Rows are points. Each copy is the shape, with its points in the same order, stretched, turned, moved and blurred by noise. Some copies are also mirrored. Which?

Shape (7 x 2):
[[-2.22 -0.88]
 [-3.45  1.09]
 [-1.11 -0.63]
 [ 0.11 -0.44]
 [ 1.34 -0.34]
 [ 2.08  1.08]
 [-0.77 -5.13]]
Copy 1:
[[ 1.78 -0.82]
 [ 2.39  0.50]
 [ 0.61 -0.97]
 [-0.56 -0.59]
 [-1.43 -0.43]
 [-2.43  0.76]
 [ 0.38 -4.45]]
Copy 1 is: mirrored
Copy 2 (7 x 2):
[[-2.16  1.58]
 [-4.00  0.27]
 [-1.29  1.64]
 [-1.15  0.83]
 [-0.17  0.10]
 [-0.13 -1.59]
 [ 0.09  5.24]]
Copy 2 is: mirrored

Shape (7 x 3):
[[ 2.50  1.61 -0.23]
 [ 0.91  0.66 -1.08]
 [-1.98  0.12 -1.09]
 [-0.20 -0.61 -2.81]
 [-4.71 -1.31  1.56]
 [ 1.64  4.34  0.09]
 [-1.04 -0.19 -0.13]]
Copy 1:
[[-0.61  2.08  0.37]
 [ 0.11  0.90 -1.09]
 [ 0.18 -1.00 -2.09]
 [ 0.16  0.45 -3.65]
 [ 1.87 -3.89 -0.11]
 [-3.56  0.80  1.26]
 [ 0.63 -0.93 -1.23]]
Copy 1 is: only turned
Copy 2 (7 x 3):
[[-0.34  1.07 -1.96]
 [-0.48  1.82 -0.63]
 [-1.89  1.50  1.35]
 [-0.24  3.50  0.66]
 [-1.72 -1.43  3.78]
 [-3.55  0.52 -2.80]
 [-0.79  0.68  0.97]]
Copy 2 is: mirrored
Copy 3, 7 rows:
[[-1.48  2.41 -0.32]
 [-0.14  1.09 -0.90]
 [ 0.78 -2.14 -1.62]
 [ 2.32 -0.09 -1.19]
 [-0.29 -6.42 -0.51]
 [-3.35  2.05 -2.77]
 [-0.08 -1.57 -0.64]]
Copy 3 is: only turned
Copy 4:
[[ 0.26  2.22 -0.55]
 [-0.34  1.00 -1.06]
 [-2.49 -1.72 -0.83]
 [-1.30 -0.23 -3.20]
 [-2.80 -4.94  2.00]
 [-1.84  3.69  1.31]
 [-1.37 -1.20  0.37]]
Copy 4 is: only turned

Shape:
[[-0.46  2.99  3.17  2.54]
 [-0.21  0.55 -2.02  0.60]
 [ 1.29  0.01  0.55  0.41]
 [-0.61  0.57  0.01 -1.11]
 [-1.94 -0.78  2.21  0.89]
 [ 4.45  0.69  4.26  1.10]
 [-1.96 -0.70 -0.53 -2.05]
 [-0.07  0.03 -2.91 -5.82]]
Copy 1, 8 rows:
[[-1.39  1.03 -0.22  3.83]
 [-1.46  0.77  0.99 -0.93]
 [-0.19  1.88 -0.17  0.51]
 [-0.83  0.33 -1.12 -0.56]
 [ 1.07 -0.94 -0.31  1.03]
 [ 1.64  4.40 -1.13  3.55]
 [-0.41 -1.49 -1.54 -1.85]
 [-2.71  0.08 -3.51 -5.16]]
Copy 1 is: mirrored
Copy 2:
[[-2.68  1.30  1.07  2.02]
 [ 0.93  1.47 -1.75 -0.65]
 [ 0.63 -0.22 -0.71 -0.22]
 [ 0.09  0.69 -0.36 -1.88]
 [-2.44 -0.63 -2.01 -1.26]
 [-0.66 -2.37  1.90  2.41]
 [-0.17  0.48 -1.52 -3.49]
 [ 2.89  1.24 -0.29 -5.25]]
Copy 2 is: only turned
Copy 3 (8 x 4):
[[ 3.20  3.23 -1.67  1.91]
 [-0.39 -0.63 -2.13  1.15]
 [-0.16  1.19  0.72  1.51]
 [ 0.45  0.61 -1.24 -0.10]
 [ 3.20 -0.22 -0.55  1.79]
 [ 0.08  3.57  3.67  2.12]
 [ 0.93 -1.13 -1.22 -0.61]
 [-2.30 -1.03 -1.00 -3.72]]
Copy 3 is: mirrored

Shape, 10 rows:
[[-1.71 -0.75  0.72  3.26 -3.03  2.02]
 [ 1.42  2.99 -2.20  2.93  0.28  1.27]
 [ 2.49  0.69  1.68  1.31  0.32  3.09]
 [-1.74 -2.86 -0.41 -0.80 -1.27  0.67]
 [-4.00  0.39 -2.84 -1.79 -1.22 -1.05]
 [ 0.42  1.58  2.10 -0.66  0.08 -0.07]
 [ 0.92 -0.90 -0.25 -0.02  2.55 -1.41]
 [-0.33  2.43  2.20  0.48  2.30  3.17]
 [ 0.50 -0.31  1.25 -0.96  0.47 -0.64]
 [ 0.50 -2.87  0.45  1.28  1.31  0.25]]
Copy 1:
[[-3.60 -1.33  3.36 -2.29 -1.96 -2.83]
 [-0.24 -2.47  4.12  1.64  4.05 -0.94]
 [-0.08 -0.58  5.46  0.97 -1.13  2.97]
 [-0.52 -0.37 -0.65 -4.75 -2.30  0.41]
 [-1.07  0.35 -4.00 -2.44  1.29 -1.60]
 [ 0.87  1.01  1.36  2.06 -1.76  0.37]
 [ 4.40 -2.11 -0.62  0.01 -1.45  1.22]
 [-2.02 -0.44  2.49  3.73 -1.69  3.56]
 [ 1.83  0.12  0.14 -0.03 -2.33  0.99]
 [ 2.09 -3.02  1.11 -1.60 -2.72  1.41]]
Copy 1 is: mirrored
Copy 2, 10 rows:
[[-0.39 -4.28  1.24  2.16  1.39 -2.87]
 [ 1.82  0.39 -1.57  4.07 -1.45 -0.61]
 [ 3.55 -1.90 -2.21  0.01 -0.13 -1.28]
 [-2.67  0.11  0.32 -1.29  3.61 -1.32]
 [-5.43  0.69  0.54  0.58  2.75  1.92]
 [ 0.10 -1.30 -1.17 -1.99 -1.00  1.39]
 [ 0.17  3.77 -0.21 -1.17  0.62 -0.13]
 [ 4.09 -2.79 -0.27 -0.25  0.44  3.25]
 [-0.77  0.45 -0.47 -2.42  0.10  0.44]
 [ 0.78  1.34  0.79 -0.49  2.03 -2.02]]
Copy 2 is: only turned
Copy 3, 10 rows:
[[-4.79  2.46 -0.82 -0.68  0.72  1.58]
 [-1.42 -1.36  2.92  2.16  0.29  3.12]
 [ 1.63  2.49  1.07 -0.74  1.28  3.75]
 [-1.80 -0.09 -3.34 -1.63 -0.20 -1.92]
 [-3.96 -2.20 -0.37 -0.62 -0.21 -5.43]
 [ 0.67  3.21  0.64 -0.56 -0.22 -1.14]
 [ 1.78  0.12 -2.38  2.29 -1.03 -0.58]
 [ 1.43  3.86  3.06  0.18  4.02  1.20]
 [ 0.96  1.90 -1.42 -0.19 -1.03 -1.50]
 [ 0.60  1.06 -3.79  1.32 -0.17  1.18]]
Copy 3 is: mirrored
Copy 4:
[[-0.78 -0.75  0.41  1.35 -2.93  1.06]
 [ 3.56 -0.76 -2.21  2.63 -0.07  0.80]
 [ 0.07 -2.65 -0.78  2.62  2.52  1.75]
 [-2.26  0.39  1.34 -0.39 -0.21 -1.31]
 [ 0.30  3.56  1.25 -1.15 -1.18 -1.20]
 [ 0.53 -0.49  0.04 -0.48  1.68  1.89]
 [-0.02 -0.51 -2.12 -1.17  1.66 -0.87]
 [-1.02  0.24 -1.49  1.79  2.85  2.82]
 [-0.25 -0.57  0.06 -1.01  1.61  0.44]
 [-1.99 -1.40 -1.50 -0.30  0.56 -1.03]]
Copy 4 is: mirrored

Shape:
[[ 1.08  1.81 -1.99  1.21  0.55  0.10 -0.38  2.76]
 [ 2.66  1.77  1.76 -2.15  2.91 -0.93 -1.41  2.16]
 [-0.45  2.06 -2.31 -2.34 -2.20 -1.47  2.10 -0.47]
 [ 2.15 -0.57 -0.36  1.17  2.08 -0.34  0.69 -0.73]
 [ 1.72  2.83  0.11  1.63  1.06 -1.02 -1.99 -1.32]
 [-1.02  1.28 -3.61 -1.12 -1.89  0.61  2.43 -2.03]
 [-0.27  3.46  2.20  3.03  0.94  0.13  1.92 -0.95]
 [-0.02 -1.52 -0.05  1.31 -2.29  3.26 -0.56  3.01]
 [ 0.13 -1.92  1.40 -1.66  1.41 -1.70 -0.53  2.52]
 [-1.34 -0.42  0.95  0.17  3.07 -1.10  1.64 -2.14]
 [-0.34  1.36  0.65  2.43 -0.02  1.69 -1.51  1.98]
 [-0.43  2.96 -0.56  1.50 -1.21  3.13 -1.31  0.78]]
Copy 1, 12 rows:
[[-1.02 -0.55  0.69 -0.92  3.82  0.96 -0.05 -0.68]
 [-1.26  1.61  3.85 -0.08 -0.61  2.08 -0.60 -1.23]
 [ 3.59  1.50 -2.20 -0.78  2.00  0.03  2.59 -0.27]
 [ 1.98 -2.06  1.58  1.11  0.56  0.31 -0.25 -0.51]
 [-0.69 -0.93  1.52  1.93  2.04 -1.87 -0.61 -3.48]
 [ 3.46 -0.80 -2.20  1.06  1.33 -0.54  3.81  0.24]
 [ 0.91 -3.86  0.65 -0.55  2.56 -1.01  0.83 -4.42]
 [-2.33 -3.28 -2.06 -0.71  1.30  3.09 -0.31  0.42]
 [ 0.34  0.83  0.53 -2.47 -1.82  1.50 -1.02  2.18]
 [ 3.30 -2.56  1.87 -0.41 -1.04 -2.05  1.69 -0.19]
 [-2.97 -2.88  0.16  0.04  2.60  0.93 -0.06 -2.00]
 [-3.28 -2.29 -0.91  0.85  2.36  0.90  1.69 -3.03]]
Copy 1 is: mirrored
Copy 2:
[[-1.66 -1.04 -2.43  1.20  1.05 -1.94  0.54 -3.44]
 [ 2.74 -0.97  0.44  3.54  2.23 -3.27  0.56 -0.38]
 [ 0.86  2.31 -5.35 -2.97  0.99 -1.00 -0.85  1.14]
 [ 0.13 -1.17  2.13  0.02 -2.27 -1.35 -1.85 -1.15]
 [ 4.15 -0.31  0.02  0.33 -1.44 -0.72 -0.28 -3.18]
 [-0.69  0.80 -5.07 -4.47 -1.14  0.90 -1.35 -0.27]
 [ 1.37  2.38  2.83 -2.11  2.73 -0.51 -0.78 -3.60]
 [-4.93  0.15 -1.03  1.68  1.09  4.32  1.13 -1.72]
 [-1.15  0.90  0.41  2.76  0.00 -2.67  1.36  2.88]
 [ 1.07  0.03  3.08 -3.41 -1.84 -2.29  0.02  1.69]
 [-1.26  0.16  0.12  1.51  0.87  1.57  1.94 -3.33]
 [-0.58 -0.87 -1.65 -0.66  2.38  3.75  1.46 -4.64]]
Copy 2 is: mirrored

Shape (13 x 9):
[[ 0.07 -2.50  0.59  2.83  0.25  0.53  1.13  1.51 -1.89]
 [ 1.46 -0.89 -1.97 -0.02 -0.45  3.44 -0.14 -1.24 -2.29]
 [ 2.14 -2.14  2.41 -1.25 -1.29  2.13 -0.08 -1.30 -1.63]
 [-3.40  2.27  3.13 -1.95  5.03 -0.63 -0.81  1.70  0.31]
 [ 3.06 -1.31 -0.29 -0.76  1.10  0.19 -1.39 -2.29 -0.98]
 [ 1.01 -0.47 -0.58  2.14 -0.93  0.14  0.90 -1.92 -4.13]
 [-0.25  3.67  0.41 -0.68  1.36 -1.05 -0.93  2.72  1.27]
 [ 0.36 -0.81  2.17  0.71 -0.34  2.24 -2.63 -1.67 -1.79]
 [-2.00 -0.32  1.38 -2.31 -2.72 -0.96 -3.97  0.00  1.06]
 [-0.71  4.44  0.63  0.51  0.56 -0.93  1.40  0.81  2.46]
 [ 2.27 -2.55  1.20  2.23  1.34  2.36  1.17  0.70 -2.76]
 [ 0.62 -1.96 -0.36  0.59  0.53  1.37  2.21 -1.10 -1.80]
 [-0.82  0.06 -0.27  3.22  0.94  0.43  0.93 -0.22  0.96]]
Copy 1:
[[-0.51  2.47  2.48  0.58 -0.75  1.20 -0.13 -0.22  0.42]
 [ 1.02 -2.07  2.63  1.13 -0.01 -0.27 -3.15 -2.32 -0.86]
 [ 2.32 -0.44  1.95  2.51  2.58 -0.93 -1.76 -0.91 -1.68]
 [-4.61 -1.55 -2.91 -0.96 -0.31  1.82  6.19  0.13 -1.74]
 [ 0.76 -0.80  0.60  3.42  1.74  0.77 -2.37 -1.92 -0.44]
 [-0.56  0.33  2.25  1.38  1.31 -1.24 -1.23 -3.02  1.19]
 [-6.07  0.85 -2.51 -1.62 -0.39  1.23  1.22 -0.16 -2.73]
 [ 1.26 -1.20  0.62 -0.31  3.97 -0.61 -1.98 -0.89 -0.12]
 [-0.65 -0.90 -3.95 -0.66  2.60 -2.82 -1.23  1.73  0.67]
 [-4.63  3.05 -2.38 -1.68 -0.85  1.13  1.69 -2.54 -3.56]
 [ 0.46  1.17  4.31  1.54  0.24  2.01 -1.01 -0.98 -1.10]
 [ 1.21  0.52  2.41  2.49 -1.17  0.56  0.12 -2.52 -0.56]
 [-0.77  3.09  0.25 -0.66 -1.07  2.01 -0.15 -2.25 -0.67]]
Copy 1 is: only turned
Copy 2, 13 rows:
[[-0.59 -3.06 -1.29 -2.55  3.57  0.63  0.63 -0.62  2.18]
 [-0.21 -1.01 -2.73  4.01  3.15  1.04 -0.97 -0.07 -0.51]
 [ 1.92 -3.34 -4.15  1.60 -0.43 -1.20 -1.27 -1.34 -0.28]
 [ 0.12  1.08  4.05 -1.42 -2.06 -2.67  1.43 -0.94  5.06]
 [ 0.27 -2.38 -2.59  1.83  0.91 -1.65  1.15  2.28 -0.60]
 [-2.31 -2.67 -2.39  0.68  4.63 -2.39  0.86 -0.48 -1.25]
 [-1.80  0.74  3.70 -0.04 -2.21  1.68  0.79  1.20  0.95]
 [-0.60 -1.63 -4.21  1.43  0.15 -2.87 -1.27 -0.12  0.95]
 [-1.40  0.05 -4.19  0.61 -4.84 -0.01  0.94  0.05  1.75]
 [-1.56  1.80  4.44 -1.67 -1.09  0.71  0.59 -0.66 -1.38]
 [ 0.85 -4.26 -1.09 -0.41  4.06 -0.20 -1.13 -0.10  1.53]
 [ 0.86 -2.45 -1.67  0.08  3.67 -0.33  0.98 -1.42  0.61]
 [-0.53 -0.03  0.61 -2.77  2.52 -0.26  0.56  0.25  0.82]]
Copy 2 is: mirrored

Shape:
[[-0.19 -2.05  2.01 -0.92  1.11  1.84 -1.65 -2.08 -0.75  2.79  1.25]
 [ 0.50 -1.58  1.30  2.72  0.13  0.36 -0.46  1.34  1.32  0.50  0.37]
 [ 0.17  0.99  3.38  2.34  0.77  0.61  3.63  0.26 -1.44 -1.30  0.20]
 [ 3.17  1.61  1.29  1.30 -0.71  1.51  2.40  1.37 -1.50 -0.84  0.08]
 [-0.26 -0.57  2.20 -3.43  1.52  2.70  1.30 -1.59  0.01  0.09 -1.52]
 [-0.18 -0.31 -1.13  2.79  2.17 -2.01 -1.82 -0.53  3.56 -3.54 -0.64]
 [ 0.01 -0.57  3.25  3.22  0.61 -2.27 -0.13  0.54 -2.91 -3.46  1.29]
 [-1.62  2.17 -2.74 -0.19 -0.44  1.11  0.64  0.39 -0.85 -2.79 -2.28]
 [ 0.18  0.03  0.84  1.28  0.93 -0.87  0.23  0.52  2.56  2.43 -0.61]
 [-0.91 -0.28  2.55 -0.95  0.08  2.74 -2.92 -0.35  0.70 -2.71 -2.82]
 [-2.00  0.79  0.56 -0.44  0.82 -2.42 -1.24 -1.18 -0.33  2.53 -2.24]
 [-0.19  0.23 -0.12  1.03 -4.05  2.21  0.26 -2.14  4.49 -0.69 -0.56]
 [ 1.75  0.00  0.25 -1.41 -1.71 -0.25 -0.85  0.84  4.35  1.35  0.01]
 [ 0.79 -1.87  0.43 -1.95  1.06 -0.14 -0.38 -1.37 -1.08  2.75 -3.03]
 [ 0.34  1.01 -0.21  0.76  2.82 -1.52 -2.22 -1.63 -2.35  1.49 -1.43]]
Copy 1 (15 x 11):
[[-2.88  2.42 -1.38  0.33  3.49 -0.06 -0.10 -2.28 -0.90  0.79 -1.64]
 [ 0.36 -0.10  1.79  0.95  0.95  0.44  0.35  2.20  0.44  1.74 -2.87]
 [-1.82 -5.01  0.68  0.77  1.77 -2.47 -1.07  2.75  1.56  1.22 -0.58]
 [-0.31 -2.73 -2.85 -0.44 -0.04 -0.71 -0.70  4.76  1.18 -0.56 -0.66]
 [-1.96 -0.71 -0.64 -1.98  1.42 -2.52  0.71 -0.67 -2.37 -0.85  0.93]
 [ 4.49 -1.38  5.70 -0.90  2.56  0.03 -1.29  1.11 -0.09  2.09  1.26]
 [-0.38 -2.67  3.10 -0.97  2.02  1.03 -2.20  0.21  4.77  0.97 -1.26]
 [ 1.27 -4.00 -0.39 -2.60 -0.99  2.14  1.23  0.98 -1.31 -1.42  3.66]
 [ 0.35  0.79  1.16  1.58  0.69 -1.83  2.10  1.76 -0.86  2.77 -0.85]
 [-0.36  0.38  1.88 -6.12  2.66  1.55  1.43  0.46 -1.07 -0.01 -1.15]
 [-0.65  1.07 -0.14 -1.04  0.26 -0.62  3.77 -2.56  0.33  2.91  0.77]
 [ 3.77 -2.51 -0.34  0.47  3.77  0.02  3.83  1.82 -2.60 -3.03 -1.61]
 [ 2.30  3.72  0.83  0.02  0.89 -0.84  3.43  3.29 -1.48 -1.57 -0.76]
 [-0.53  2.25 -3.28 -1.58 -1.68 -1.85  1.33 -2.37 -0.60  1.55 -1.25]
 [-0.87  1.17 -2.02 -1.81  0.47 -0.19 -0.68 -1.21  1.13  4.25  0.76]]
Copy 1 is: only turned
Copy 2, 15 rows:
[[-0.83  2.16 -1.12  3.68  1.64  0.41 -0.54  2.85  1.46  0.99  1.05]
 [ 0.69  1.49  1.53  0.05 -1.76  0.22 -1.69 -0.54 -1.10  1.72  1.97]
 [ 1.75 -2.37  4.03  0.42  0.73  0.05 -0.35 -4.82 -1.54  2.91 -1.34]
 [ 3.03 -3.21  1.87 -0.10 -0.84  0.62 -0.55 -5.22  0.06  0.91 -1.77]
 [-0.64 -1.10 -0.34 -0.82  5.16 -0.21 -0.96 -0.12  0.92  0.66 -2.12]
 [-0.38 -0.98  2.21 -0.59 -1.59 -1.17 -1.90  1.81 -3.45  0.27  2.90]
 [ 0.75 -2.64  2.52  1.73 -0.48  0.93  2.13 -2.99 -2.02  3.00  2.98]
 [ 1.71 -0.29 -0.20 -3.04 -0.35 -2.17 -0.21 -4.18 -2.86 -1.82 -2.49]
 [ 0.77  1.76  1.81  0.61 -0.76  1.30 -1.26  2.83 -1.81  1.66  0.15]
 [ 0.83 -0.38 -1.24 -1.77  3.64 -0.07 -0.92 -2.63 -0.55 -2.11  1.53]
 [ 1.34  2.18 -0.86  1.22  1.65  0.64  1.64  3.90 -2.60  0.59  0.06]
 [ 4.28  0.38  2.65  0.36 -0.63 -2.86 -1.31 -0.47  2.33 -2.88  0.15]
 [ 1.42 -0.71  1.48 -0.65  0.21  1.18 -0.85  3.03  2.43 -0.73 -0.11]
 [ 1.16  1.98 -3.39  0.36  1.58 -0.46 -0.63  2.83 -0.57  2.08  0.01]
 [ 1.45  0.97 -2.66  3.04  0.07  0.58  0.15  1.73 -3.33  0.82  0.80]]
Copy 2 is: only turned
Copy 3:
[[-1.00 -2.13 -1.09  2.02  1.64  1.09  0.80  3.29 -3.22  0.99 -2.82]
 [ 0.08 -0.22 -0.57 -2.02 -0.04  2.16  0.63  1.18 -1.59 -0.16  1.61]
 [-1.33 -1.12 -3.90 -2.63  0.06 -2.92  0.39 -0.26  1.61  0.00  0.55]
 [-0.43 -1.13 -1.38 -2.81  3.00 -3.49 -0.47 -0.72  1.11 -1.98 -0.13]
 [-0.71 -4.36 -1.55  0.95  4.36  0.52  1.24  1.27  1.99  3.05 -3.44]
 [ 0.83 -1.08  1.30  0.00 -2.77  4.15  0.31 -1.07  3.57 -2.54  4.32]
 [ 0.94  0.42 -1.19 -1.11 -5.28 -2.75 -0.78  1.32  0.70 -1.86  0.55]
 [-0.09  0.98  1.18  0.73  2.70 -0.30  0.85 -0.86  5.55 -1.78  0.25]
 [-1.18 -0.86 -0.80 -1.53  1.17  2.86 -1.25  0.01 -0.45  1.17  1.53]
 [ 3.17 -1.86 -0.72  1.48  2.54  3.16  2.21  0.01  4.28  1.29 -2.82]
 [-0.91  0.38  0.01  1.54 -0.29  2.23 -1.95  0.26  1.56  1.67 -1.95]
 [-0.79 -2.03 -0.04  0.25  2.98  1.22  3.03 -3.59  0.24  3.06  1.83]
 [ 0.25 -2.45  1.61 -0.66  3.38  1.86 -1.29 -0.76 -0.86  2.55  1.88]
 [-1.38 -2.88  1.08  0.88  1.80  1.62 -0.15  1.97  0.25  1.81 -5.25]
 [-0.41 -0.07  0.06  2.03 -0.42  1.56 -2.05  1.15  1.84 -3.06 -2.42]]
Copy 3 is: only turned
Copy 4 (15 x 11):
[[ 1.88 -0.59 -5.22 -2.06 -3.37  0.38 -0.73  0.23  4.06 -0.61 -1.64]
 [-1.99 -1.18 -1.31  0.23 -0.91  2.41  0.55  2.82  1.11  0.41  0.80]
 [-4.26  4.53 -1.25 -0.48 -2.24  0.88  0.66  1.96  0.14  0.63 -1.02]
 [ 0.20  3.22  0.41 -0.37 -0.80  3.87  0.58  2.62 -0.84 -0.38 -1.63]
 [ 1.95  1.22 -1.84 -4.85 -1.40 -0.42 -1.31 -0.32  1.67 -2.76 -1.91]
 [-3.88 -2.34  1.92  2.40  0.54 -2.13 -3.33  1.06  0.28 -2.70  2.78]
 [-3.54  2.36  0.35  2.54 -5.01 -0.57 -0.12  2.73  0.83  2.16  1.93]
 [-1.77 -1.06  3.18  0.33 -1.29 -0.33 -1.44 -1.97 -2.41 -2.56 -1.50]
 [-1.27 -0.23 -3.35 -0.75  1.63  0.58 -0.04  1.29 -0.28  0.08 -0.08]
 [ 1.39 -1.17 -0.44 -3.01 -2.45  1.95 -2.32 -0.31  0.82 -2.73  2.86]
 [-0.63 -0.32 -4.50 -0.80 -1.03 -2.04 -1.55 -1.35 -1.49  1.14 -0.24]
 [-2.65 -1.30  1.54 -1.25  2.33  2.95 -3.39 -1.05  2.62 -0.74 -0.81]
 [ 2.48 -1.94  0.26 -1.70  3.66  2.03 -0.39  0.80  0.88 -0.18  0.42]
 [ 1.65 -0.27 -3.82 -4.11 -1.06 -0.48 -1.94  0.86 -1.32 -0.32 -2.30]
 [ 0.31  0.52 -5.00  0.76 -2.82 -1.56 -2.43 -0.23 -1.84 -1.13 -0.66]]
Copy 4 is: mirrored
